Each row is a point. The window is the flat piece filled in between its corners: a triangle in 3 columns, a solid with four corners in 4, and so on. A path goes straight from each point to the next, and from the last back to the first. After which points does the path pass through the window?

Window (4 x 4):
[[ 94  -8   2  -8]
 [ 32 -19  -4  12]
 [ 21   2  74 -22]
 [-55  -2 -62 -51]]
Path:
(1): [61 31 48 43]
(2): [ 60 -62  32 -23]
(3): [ 18 -39  63 -39]
(4): [41 22 35 -8]
(5): [51 45 51 19]
(6): [ 53 -35  54 -16]
(7): [ 13 -25  50 -38]
(8): [ 17  34  23 -25]
(9): [65 26 13 49]
(10): [ 93 -57  29 -26]
(11): [-24 -56 -41 -66]
(12): [-45  19 -47 -35]
Through the window after points: 3, 11

Window (6 x 6):
[[  -9 -103   24    9   11   28]
 [  45  -29   18    5  -79   -4]
 [ -18 -112  -37   40   13    2]
 [  65  -15    5  -32  -17  -18]
 [-115   16  -46  -58    2   -4]
 [ -72   65   10  -20   34  -54]]
Path:
(1): [-54 -50   7 -27   2 -50]
(2): [-37   1   0  -2  21  33]
(3): [-16  51 -15 -11 -16  31]
(4): [ -78  -35   16  -39   26 -105]
(5): [ 38 -42  38 -77 -64 -72]
(6): [ 16   8 -37   7  29  33]
(7): [ 92 -18   5  31 -36  60]
(8): [-25 -45  22 -21 -72 -55]
(9): [-40 -63  -8   9   8 -36]
(10): [-19 -19 -21   0  14  22]
(11): [ 44 -24  16  17 -18  45]
(12): [  3 -59  10 -27 -73 -64]
Through the window after points: 1, 3, 5, 7, 9, 11

Window (9 x 9):
[[  -4   -9   61  -28   47  -26   -2   65   12]
 [  14    0   -6  -28  -61  -13   20    9  -55]
 [  24   52  -19   -9   30   44   38   24   28]
 [ -44   15  -42   28   23   -9  -33   29  -17]
 [  30  -52   -5   19   23  121   20   12    7]
 [  28   65   65   25    9   45   47   -7   16]
 [   0  -37  -19  -33    7  -16  -41   -1 -103]
 [  65   17  -39   39  -46   32  -17   -6  -56]
 [  23   31   -2   25    9  -19   19  -22   14]]
Path:
(1): [  9  17  -6  14  19  -5  28  18 -45]
(2): [ 16   0  40  34  42  34  51  37 -42]
(3): [21 28 33  0  5 38 12  1 24]
(4): [ 17   2 -11  -3 -16  47 -23 -13  12]
(5): [ 33  12 -13  41   0  29  34  28 -27]
(6): [ 25  -6 -26  10  -1   9  18  17 -70]
(7): [ 11  17   3 -20 -53  25 -52 -44 -11]
(8): [ 14  27 -18  -9 -36  44 -44 -41   4]
(9): [  8   0 -21  41  28  12  55  42 -42]
(10): [ 16  31 -13   1  24 -31  38   6 -32]
(11): [  7  44  35   7 -30  22 -45  -4   8]
(12): [ 21  39   8 -17 -15  25 -20  -6   8]
Through the window after points: 2

Window (11 x 11):
[[-75  -9  11 -39  10 -17  27  50  55 -19  24]
 [-11  91  15 -51 -14  13  80  69  20  63  16]
 [-13  17   6  76 -68  32  60  42   6 -51  -5]
 [ 42   2 -83   6  17  28  11 -15 -44  29 -15]
 [ 62 -18 -19  83  82 -21  12 -41  41 -40 -42]
 [ 15  46  10 -69  75 -38  31  29 -69 -13   4]
 [ 15  22 -35 -19 -13  24  11 -85 -22  38  44]
 [-86 121 -60 -70  18 -24 -15  53 -10  33   6]
 [-66  -2  -7  60  23  19 -35   6  14  23  15]
 [ 41  65   3  -6 -60 114 -14  29  21  23  44]
 [-77  -5   9 -28  53  73 -26 -60  22   5  -9]]
Path:
(1): [ -5   2  -4 -25 -10  16 -28 -36   5  30 -27]
(2): [-41  32 -15  -5  46  49  35 -21   8   1  38]
(3): [  2  37 -71  17  26  64  66  -3 -30  23  31]
(4): [ 38  12   1 -36 -25 -17 -65  15   6  24 -44]
(5): [-22  34  -3   4   4  -6 -27  -2   6  29 -35]
(6): [  2  30 -33  22  52  32  34   0  -9  -5  37]
(7): [ -7  43 -51 -18  34  33  49  13  13  -2  32]
(8): [ 17  36  44 -53 -18 -40   5  17 -24  31 -36]
Through the window after points: 1, 3

Window (14 x 14):
[[  37 -102   55   30   -5    7  -49   40  -15  -30   76   32  -17  -35]
 [ -40  -60   21    1   33   59  -56   35  -28   22   50   56   24  -21]
 [ -42  -16  -72  -30   35  -41  -18  -13  -64   13   11   -1  -60   15]
 [  15  -14   46  -57    0   36   71    6  -67   13   31   16  -20  -58]
 [  30  -46   37   28   98   19    7   32   20  -12   59   29    7  -47]
 [ -12    0  -97   31    5    7   29   -7  -66   70  -13  -89   -4   16]
 [  36   34   17  -55    4   25  -15  -28   15   34  -13  -60    6  -17]
 [  26  -21   43   -5   -2  -27   29  -17   31   79   26   30   21  -66]
 [  36  -94   37  -20   25   19   17   61   22    4   19   66   10   18]
 [  46  -14   30  -27   -5   45   11   36   31   10  121   65   -7  -22]
 [  -4  -14   37   29  -15   39    6   -2    4  -56   34   80    0  -10]
 [  81   86    4  -15  -12   16   -8   39   -1   72  -41    8  -20  -69]
 [  32   21  -53    3   25   39   10  -72  -43  115  -47  -53  -80    2]
 [  69   20 -107  -31   15   20   -2  -74  -61   70  -44  -37    8  -38]]
Path:
(1): [ 17 -33 -12 -32  -7  23  -2  -5  -5  53  10  -4 -23 -44]
(2): [ 16 -21 -49 -26  -5  37 -22  34  55  36 -10  14 -41 -98]
(3): [ 28  11  16  -6  29   8  25 -30 -52  58  13   8  15  18]
(4): [ 49  31  -5  -9  23 -26 -23 -31 -75  48  28  13  32  32]
(5): [-13 -45  -1 -18 -17  69  17  24  37  19 -11 -12 -52 -66]
(6): [ -1 -27 -21 -39  -3  45   7  -1  17  -2   8   6 -29 -41]
(7): [ 26 -10  24  -1  28  12 -12   3 -45  60  25   7  28 -12]
(8): [ 42  18 -13 -21  24   9 -13  -8 -40  46  -4   8   4 -19]
(9): [ 54  11 -35  -9 -16  50  31 -22  52  53 -25 -63 -43 -79]
(10): [-42 -24 -37 -16   5  27 -13   4  10 -16  23  -9 -46 -53]
(11): [ 10 -14 -17 -14  29 -14  -9  -4 -56  35  20  21 -13  19]
(12): [ 34  18   3  10   3   4  13 -13 -66  20  23  18 -16  21]
Through the window after points: 6, 8, 10

Window (14 x 14):
[[-47  12  47  15  16 -22  -7  21  26 -36  33  67 -15 -25]
 [ 57 -54  49  27   6  51 -14  27 -32 -14  86  47  65 -12]
 [ -7   3 -29 -21   2  12  84   8  22  28 -26 -30 -43 -16]
 [-50 -45  28 -34 -45 -31  70 121 -37  41   2  42 -77 -36]
 [ 27 -28 -59 -28  33 -45  25  18 -13  15   9 -40   2  15]
 [-15  -4 -19 -34  14  15  50  17 -55   3  47 -71 -29  27]
 [-26   3  12 -33  19  15 -45  12 -10 -36 -32  84 -29 -72]
 [-22  -7  35 -80  32 -17  28  19  11  49   6 -59 -55  -6]
 [ 38 -18  -3  27  17  38 -27 -16 -16  15  87  89   3  12]
 [  5 -35  17  53 -21  59 -67  60   6   0  74  60  18  -7]
 [ 10 -29 -15 -16  14   1   5 -44 -10  -3 -15  -9  21  84]
 [ 13 -37 -10 -54 -30  -5  -2 -38  -1 -12  61 -33  13   6]
 [ 51   8  -5 -51   0   5  26  23   6 -20  28 -28 -31  41]
 [-49 -51  -5 -30  50  12  13  23  39 -42 -19  67 -68 -34]]
Path:
(1): [ 12 -35  36  15  52 -24  -5 -19  -4 -29   2   0 -73 -28]
(2): [ -4 -22 -44 -41   6   0  18  29   1   8  23  15  11   9]
(3): [-33 -23  13 -97  -2   0  55  33   9  -4  15  50  33  -2]
(4): [  3  -4 -22  58  25  10 -51  -3 -14 -10  17 -21 -86  -9]
(5): [ 25 -41  44  18  24  -2 -37 -24 -49 -16  59  24 -30 -10]
(6): [ -3 -24  -4 -18  11  32  18  37   9  -6  26  35   4  -9]
(7): [-16 -12 -51 -61  75   2  27  15  -5  25   4  -9  64  16]
(8): [ 23 -36  43  12 -58  18  -4   8 -10 -18  33   7 -89   6]
(9): [ 17 -37  29 -12   5   4  11  11  -6  -9  16   6 -46  -3]
(10): [-17  28 -23 -61  25  10 -13  24  -2   4  13  20  27 -15]
(11): [-11  -1  35 -74  19  59   7   7  20  -5  47  29   5  38]
(12): [ 10 -41 -15  41  -4 -28  13  16 -33   2   1  -5 -30 -29]
Through the window after points: 1, 5, 9

Window (14 x 14):
[[  3  37  43  -1   2  -2 -47  43  -3  -9  14 -72 -65  53]
 [ 29 -44  44 -13  74 -63  57   2 -27  35 -22  79 -17  63]
 [ 56 -12   2  16  -9  13 -18   3  45 -51 -60  65   4 -14]
 [ 76  -6  17  68   7 -60   3 -28   5 -21 -73  -6  18 -10]
 [ 47 -66 110  47  33  21  68 -27 -24  11  18  60 -35  43]
 [-35  22 -37  73 -27   7 -54   6  29  31 -15 -36 -36  19]
 [-40  25 -20  20  43 -26 -57  -2   6 -25  43 -56  -7 -38]
 [ 22  14  53  48  15  -6  46  17  -9  -6 -75  48 -56 -41]
 [ -8  86  -3  40 -15 -28 -74  24 -39   8  48  -9  10  10]
 [-77  61  31   8 -55 -47 -96 -33  13 -10  30 -50 -51  12]
 [-31  12  -3   8 -72 -33 -19  41  10  -2  17 -53  19 -28]
 [ 51  -6  44  19  10 -26 -43   9  35  54 -17  13 -13 -42]
 [ 50 -68  62 -11  60  11  27 -27 -79  32 -83  60  30   8]
 [ -6  -9 -21  46 -32 -54 -97  32 -34 -20  19 -23 -63 -15]]
Path:
(1): [-16  -9  43 121  44   2 -84   7  28   3 -19   6 -46  -1]
(2): [ -2   1  41  69  29 -16 -36  24  32 -29   5  16  28  11]
(3): [ 44   0  -9 -37  -5 -47  23 -27 -62  48 -49 -16 -70  10]
(4): [ 66   5  34  14  -6   8  16 -55 -41  34  25  14 -18  17]
(5): [-14 -32  54  45   1 -28  -2  36  16 -18 -17   5 -15   1]
(6): [-16   7  61  43  53   0 -67  30 -15 -10 -19   0  -5 -31]
(7): [ 96 -41 -38 -15 -38 -42  77 -34  -5  41 -34  34 -16  26]
(8): [ 34  35 -27  43  -1  14  14 -53   4 -28 -31   0 -64 -60]
(9): [  7 -17  96  23  18 -46 -22  71 -15  40 -34  34  10  27]
(10): [  7 -10  78  26  28 -76 -87  71  20   5 -25  40  13  -4]
(11): [ 17  30 -12  22 -23  42  21 -53 -21   0  -4 -52 -56  -8]
(12): [ 26   4  19  -9  -9  -7  33  -6 -11   3 -17  17  -3   9]
Through the window after points: 2, 4, 8
